Each wall is flat, endless, passes through zero and stands at right angles to its row. A trip goes straight from one point to another. Which walls does it cross, in order?
(in the rows, 128 means zero)

Walls:
(1): [188 117]
(2): [110  91]
(3): [100 102]
(4): [98 93]
Trips:
[118  99] to [161 133] -> 1, 3, 4, 2
[154 125] to [183 173] -> none
[186 108] to [144  97] -> 2, 4, 3
[ 97 106] to [  7 116] -> none
[133  72] to [112 134] -> 1
[137 150] to [ 68 151] -> 1, 3, 4, 2

Walls:
(1): [171 131  75 117 143 150  91 128]
(2): [130 111 148 209 126  95 102 130]
(3): [105 151  79 143  94 206 162  97]
(4): [180  96  99  90 153 157 158 208]
Trips:
[105 166  90  89   7 128 178 181] to [127 101 161 114 237 162 214  90] -> none
[129 115 159 151  98 124 152 141] to [ 80  91 142 117 136  97  98 100] -> none
[191  61 208 183  87 217 190 150] to [196 161 106 112 136 160 134 127] -> 1, 2
[116 210 171 153 103 126 118 101] to [107 134 142 182 220 120  54 197] -> 3, 1, 4

Walls:
(1): [152 145 124  51  84 134  24 109  91  64 119  71]
(2): [ 99 163 155 184 161 147  74  96  81 128 105 206]
(3): [145 130 195 141 165 103 149 108 114  59  76  76]
(4): [147 148 115  14 102 156 107 135 127 173 110  38]
(5): [205 117 103 124 135 110 124  96 153 131 135 110]
(6): [125 204 239 138 168  95  91 111 157 193 109 157]
Trips:
[156 162 103  56 143 150 125 171 158 156 104 194] to [205  65  92  97 152 134 160 122  86 172  93  26] -> 1, 6, 3
[ 74 121 165 194 108 186  92 151 140 153 153 109] to [137  80 153 171 103 192 185  49  46 116  68 151] -> 3, 6
[162  91 134 143 134 115 143 117  26  90 171 132] to [102 128 149 168 145 201 168  95 148 215  88 132] -> 1, 5, 6, 3
[182  34 209  70 181 157 178 141  64 135  89 131] to [105 148 120 117 141 160 175 131 109 116  91 124] -> 5, 2
[145  84 112 119  72 145 125 138 210 182 128 160] to [131 156  93  26  68 114  96 103 175 140  58 164] -> 1, 6
[108 201  94 125 129 198 105 219  55 104 123 119] to [149 115  28 155  66 151 149   7 163 177 165 120] -> 5, 2, 1

Walls:
(1): [114  30 176 117 101 114  69  81 169 165 134 179 110  82  87 112 222 140
 180 167 109 115 180  71]
(2): [144 146 122  91 146 131 171 170 127 123 157 148 105  22 126 116 114 118
  63  99 175 127 170 106]
(3): [104 128 181  99  94 188  40  94 110 123 169 214  63 159 190 197 155 108
 109 144 190 162 119 118]
(4): [174  95  83  73 139 148 127 118 154 146 133 176 128  89 114 154 163 170
  99 159 135 148 217 142]
(5): [170 154 121 164 151  36 166 123  74 129 119   7 125 134 158 189 173 119
 136 124 130  72  96 163]
(6): [113 109 148 169 166  86 133 107  66 140 166 136 119  93 139  83 104 124
 160  98 168 148 149  93]
(7): [117 147 103  91 143 223 117 105 114 111 154 174 169 152 179 123 149 163
  85 109 112  70 127 176]
(8): [137 100 126 121 165  68 153 152  90 109 130 154  49 135 161  88 132 187
 125  55  72 136 118 129]
Trips:
[107  88  43  68 126  68 118  97 146 131 156 155 124  90 138 165 112 125
 114  57  93  13 101  84] to [118 129 137 146 108 108  99 131 146 142  66 118  99 131 111 117 199 130
 130 122 105  43  86  73] -> 4, 2, 7
[ 95 197 146 165  76 142 120 177 110  79 102 152 115 122 169 148 130 157
 163 186 164 157  91 106] to [166 125 131 128 155  48 108 141 164  98 125 155 132 164  29 142 139 126
 165 117 123 115 134 133] -> 5, 1, 3, 8, 4
[150 198 121 130  75  88 131 148 151  99 130 107 199 119  96 110 138 160
 134  96 143  83 167 103] to [174 194 108 141 155 144 117 169 103 146  99 133 137  86 101  95 114 100
  98 120 130 159 142  94] -> 4, 6, 5
[109 107 115 122 125  92 118 158  82  51 105 157 161 116 107 106 155 187
  36 110 159 151 141 130] to [128 140  64 108  39 117 126 203 164 165 116 151 153 194 155 138 141 147
 124 174  72 119 149 111] -> 6, 2, 8, 1
[ 87 189 148 170 197 138  53  30 212 148 103  78 182 133 128  47 100 101
 143 127 156 115 153 127] to [105  93  92 102  96 114 101 120 110 149  73 135 179  89 101 111 108 112
 139 142 169 137 147 103] -> 7, 4, 2
[142 122 165 153 159 112  67 222 140  96 125 105  49 162 194  90 108 124
 169 132  89 109 163 135] to [142 134  92 127  91  75 165 154 106  71 145 152 149 187  82 122 130  79
 159  76  37 108 117 139] -> 3, 6
[123  82 133 185  79 113 165  60  46 201 116 163 138 100  95 117 121 105
 148 112  61  45 137 100] to [143 161  99 131 163 150  85 163  71 134  99 105 148  91 190  29 139 132
 117 129 118 106 127  79] -> 7, 2, 1

Walls:
(1): [113  78  87 131  95 170 133 195 116 142 103 160 123 202  29  42 122 103
 176  82 182 142 117 228 138 128 137 133 230  93 198 119 135 143 188  90
 114 132  85 145  94  89 200 220 213 106 163  88]
(2): [ 84 165 101 183 151 134 116 118 150 110 115 101 113  95 148 152 133  39
  24 143 137 129 158  77 149 173 161 164 140 153 117 132  99 119  82  63
 138 179 167 137 148 135 188 144 129  87 146 185]
(3): [158  99 101 145  90 127 195  89 205  98 164 114 138 119 136 118 133 158
 146 154 157 162 167 128  39 149 153 109 157 153 120 109 170 152 119  83
 113 146 153 123  82 183 131 128 123 145 113 169]
(4): [ 78 159 170 103  41  61 119 181 143 102 176 123 138  87 171 127 131 189
 194 104 112 154  99 155 158 169 164 188 135  95 189 122 146 115 115 163
  66 103 112 164 214 155  10 192 168 124 166 172]
(5): [121 150  76 150 121 165 178 120 108 152 117  69  91 168  94 131 164 163
 144 155  82 135 114  47 165 101  80 155 161 136 133  86 121 167 118 165
 143  74 205  55 185 148  29 154 165  85 101 121]
(6): [ 76  99 117 116 189 127  71 107 186 104 170 129 123 116  41 144 198 132
 119 104 133 125 150  99 127  84 107  72 108 161 110 153 142  84 112 154
 174  99 177 120 142 150 138  51 106  79 107 100]
(7): [118  88  56 170 145 177 181 128 180 124  95 101 151 170  95 125 110 105
 107 109 173  58 110 126 101 130  84 111 139 111 143  96  70 148 138 157
  48 126  91 158 165 135 159  72  96  94  86 161]
(8): [ 34 153 194 151 169 127 126 121 136  85 227 102 128 150 138 156 180 128
 158 164 115 175  85 214  65 130 114 127 198 112 132  70 130 119 118 144
 188  67 148  91 107  60 161 148 163 118 100 109]
(9): [175  60  70 147  59 156 105  92 130  97 115 158 107 150 120 176 154 147
 123 171 131 183 133 119  69 124 194 161 156  45 150 112  67 102  99  95
 180 161 143 104 151 174 168 134 163  99 173 134]
Trips:
[140 109 125  63 132  82  98 205 158 108 223 201 140  32 155 163  96 103
 177 153 143 151  91 112  92  81 131  96 189  89 116 140 137 171 110  66
 139 139  48  51 104 160  88 179 161  99 148  97] to [137 168 107  97 130 149 165 199  89 113 103 173  72  67 160  87 146 168
 126  96 166 159 126 149  89  78  60 106 150 158 143 132 128 138 113 131
 136 102 174 127 123 111 136 189 117 137 169 199] -> 9, 5
[157  69  90 169  92 129  78 144 142 138 185 113 142  93 109 122 156 116
  83 191 203 132 102 115 131 112 158 148 101 113 218 134 107 134 136 146
 148 125 161 145 148 133  74 184 190 235 121 168] to [ 53 141 129 171 147  88 160 191 161 173 132 141 147 146 168 139 114 132
  81 130 109 142 193 122 117  92 170 113 159 116 148 128 240 164 211 107
 150 163  69 147 120 131 203 120 147 163 175  99] -> 5, 8, 9, 4

Walls:
(1): [144 126 120 113 141 112 143 106  77 152  67 157 163 124 113 150 181 174
  86 157 111 121 133 154 132 119 173 114 115 152  93 116 108 112 140 135
 113  78 137 137  95 134 140 149 108 124 158 147]
(2): [116 141  64 105 150  92 130 114  66 129 115 145 131 104 130 126  99  85
 168 124 166 120 200 107 111 164  78 104  99 185 104 160  70 177  74 161
 122 218  68 204 158 135 107 159  91 104 195 173]
(3): [216 147 104 117 165 155 160 115 114  98 151 158  60 165 100  83 133 143
 153 117 141 186 130  69 148 116 152  99 157 118 158 168 128  77 115 168
 146 150  89 131  87 136  84 153 114  91  80 180]
(4): [186 152  96 113 121 200 135  81  83 140 143 171 146 143 139  91 137 182
 147 155 130 167 123 108 184 131 114 106  93 199 165 140 111 132  91 128
 103 156 132 139 105 146  41 177 119 121 168 171]
(5): [144  87 117 183 124 147 141 185 181 146 118 129 135 162 125 174 124 143
 118 165 144 140  71 185  74  51  96 108 136 155 137 128 136 212 100 107
  92  80  83 135 126 150 156 162  90 110 156 171]
(6): [ 41 169 153 122 159  63 124  83 159 158 134  92 124 121 153 118 132  60
  79 154 128 132 188  63  91 166 132 124 109 223 148 143 165 117 168 154
 150 189 167  96 142 175  80 147  98 141 110  76]
Trips:
[134 124 154 106  97  24  67 179 128  80 190 129  74 136 133 137 208 101
 136  98  86 156 165 139 120 109 163 113 161 161 155 151 167 128 106  85
 126 165 132  67 139 171 141 152  38 132 137 163] to [142 114 144 131 194 100 155 183  89 150  78 149 120  85  86  71 138 149
 147 110 104  96 215 143 102 131 120 104  96  73  77  90 138 129  87 125
 149 149 143 115 158 126 110 152 174 102 137 126] -> 5, 1, 6, 3
[164  97 205 144 205 150 171  81 131 142 136  70  93 121 109  90 150  80
 132 147  86 189 116 115 116 111 109 121 124 118 113 145 112 157 103 137
 193 140 198 159 163  95 157  79 177 112  81 144] to [143 115 153  94 211 142 108 135 105 129  94 191 156 138 177 181 149 124
 146 144 114 168 133 121 118 129  91 173 144 120 104 100 161  49  60 177
 144 119 126 153  55 147 177 147 104 128  84 186] -> 6, 1, 4, 2, 5
[ 93  92 128 162 106 117 113 158  98 116 120 124  57 110 158 141 138 122
 145 111 166 147  96  91 154 166  90  98 109 160 131 131 124 206 132 129
 125 149 133  59 205 151 170  82 124 199 136  99] to [177 108 189 136 133  95 127 115  75 170 113 124  70 113 128 159 101 134
  95 108 116 104 133 136  98 108 185 146  88 134 164  87 133  55  73  89
 166 101 202  97 152  80 156  95 149 145 166 142] -> 5, 2, 1, 6
[123 139  80 110 157 173 117 129 118 116 138 126 167  73 113 135 130 110
 157  59 116 186 136 134 165 156 111 101 220  73 160  75 108 148 142 125
 118  90 102 126 153  92  78  89 170 114 191 127] to [121 104 141 100  65 102 145 107 118  76 142 156 168 155 181 190 154 149
 125 139  85 116 129  75  95 121 139 136 140 182 114 187 153 139 164 146
 133 169 126 127 123  43 110  95  70  95 133  78] -> 3, 6, 1, 4
